Rows are points. Before rounding, the points of a table are all equally far from one centre. They may lie mostly on one side of it. Where is the centre, to within rounding?
(in the rows, 128 means zero)

Points:
[[ 76 131 165]
 [121 153 140]
 [149  82 119]
 [124  90 168]
 [128 117 166]
 [151  90 131]
 [103  84 172]
 [127  57 111]]
Centre: [ 97 105 120]

Points, 12 rows:
[[114 152 106  95 101 142  85 159]
 [112  97 148 146 129 134  86 131]
 [138 120 137 170  77 110 152 167]
 [170 135 171  69  80  97  96 147]
 [170  99 154  77  72 102 165 151]
 [145 112 126 135  93 112  88 182]
 [137 111 167 109  74  93  66 122]
 [179  99 164 112 146 115 125 111]
 [156 161 137 130  50 106  80 134]
 [152  96 126 166 124 112 116 106]
 [138 112 192 118  95 126  70 118]
 [176 132 134 158  59  89 113 131]]
Centre: [140 129 143 113  92 127 128 126]

Points (17 x 12):
[[147 114 104 134 155 107  92 140  79 126 164 168]
 [137 156  84 150 203 111 112 165 138 175 137 133]
 [148  90  86 125 170 102 108 170 135 170 167 152]
 [117  98 118 118 189 126 119 181  70 115 132 162]
 [178 121  98 123 197  94 122 156  95 156 124 176]
 [148 122  97 106 192  99  99 141 147 179 107 178]
 [115 123 102 117 196  80  99 156  87 150 154 139]
 [157 182  86 132 155 100 113 133 107 152 125 157]
 [166 137 102  64 172 128 130 145 132 148 107 182]
 [146  92 115 137 176  85  91 165 122 143 103 163]
 [112  89  99 146 174 126  76 140 101 137 116 156]
 [161 149  93 159 178  87 137 144 131 118 148 179]
 [ 98 114 119 124 170 100  83 174 119 138 145 177]
 [120 115 104 157 176 133 125 184 162 180 143 184]
 [160 119  76 151 183 100 155 141  88 179 137 172]
 [144 139 115  76 158 105  94 159  95 178 128 159]
 [171 100 111 150 149 111 132 169  90 112 167 144]]
Centre: [128 123 139 127 165 129 146 130 124 152 134 143]

Points (23 x 18):
[[110 172 167 116 132 157 123 159 150 156  95 160 104 167 136 114 150 177]
 [143 161 161 121 116 147 130 158 125 151 122 160  87 200 156  89 182 162]
 [146 156 108 119 116 140 131 156 103 197  98 149  73 164 155 121 177 171]
 [159 141 153 143 127 115 126 128 134 200 110 152  90 178 155 101 164 168]
 [153 147 158 121 143 117 135 148 113 199 112 172 116 215 145 130 198 156]
 [114 141 139 133 150 109 131 172 141 219  97 163  92 181 152 116 149 140]
 [126 136 150 158 107 119 132 115  86 168 115 145  95 201 145 107 180 148]
 [155 131 121  93  99 125 131 124 117 175 106 151 108 182 173 107 151 153]
 [132 162 130 136 147 137 114 133 123 172 112 162 110 197 181 105 134 164]
 [118 161 172 116 135 139 137 134  97 182 150 165 125 214 145 130 168 176]
 [120 160 136 105 142 117  87 179 133 187 135 155 114 180 169 124 157 185]
 [142 159 182 140 169 127 113 150 145 171  99 152 101 173 138 117 169 177]
 [151 141 176 106 123 115 100 145 154 184  86 148  97 164 155 130 160 151]
 [112 149 143 122 137 128 143 134 123 182 100 146  75 217 180 117 151 134]
 [142 143 143 125 162 131 127 160 131 165 116 147  89 176 163  66 184 123]
 [128 118 146 158 137 121 113 133 106 168 100 148  57 189 153 129 144 163]
 [122 149 168 139 149 175 110 149 109 181 107 143  93 165 158 147 187 181]
 [157 141 172 136 145 126 128 148  89 172 124 153  73 172 146 100 173 164]
 [150 134 145  99 153 120 137 133 121 169  99 155  64 165 147 132 160 185]
 [146 139 182 120  96 142 138 150 143 158  96 110  86 179 154 111 175 155]
 [110 133 185 138 145 118 135 164 133 185 104 167  91 195 160 122 167 147]
 [151 131 125 124 161 125 109 139 115 187  96 157  81 177 157 139 161 188]
 [103 150 125 153 131 136 122 162 102 155 139 134  94 177 135  79 167 184]]
Centre: [133 141 128 126 139 135 130 153 131 158 142 126 111 172 126 151 162 126]
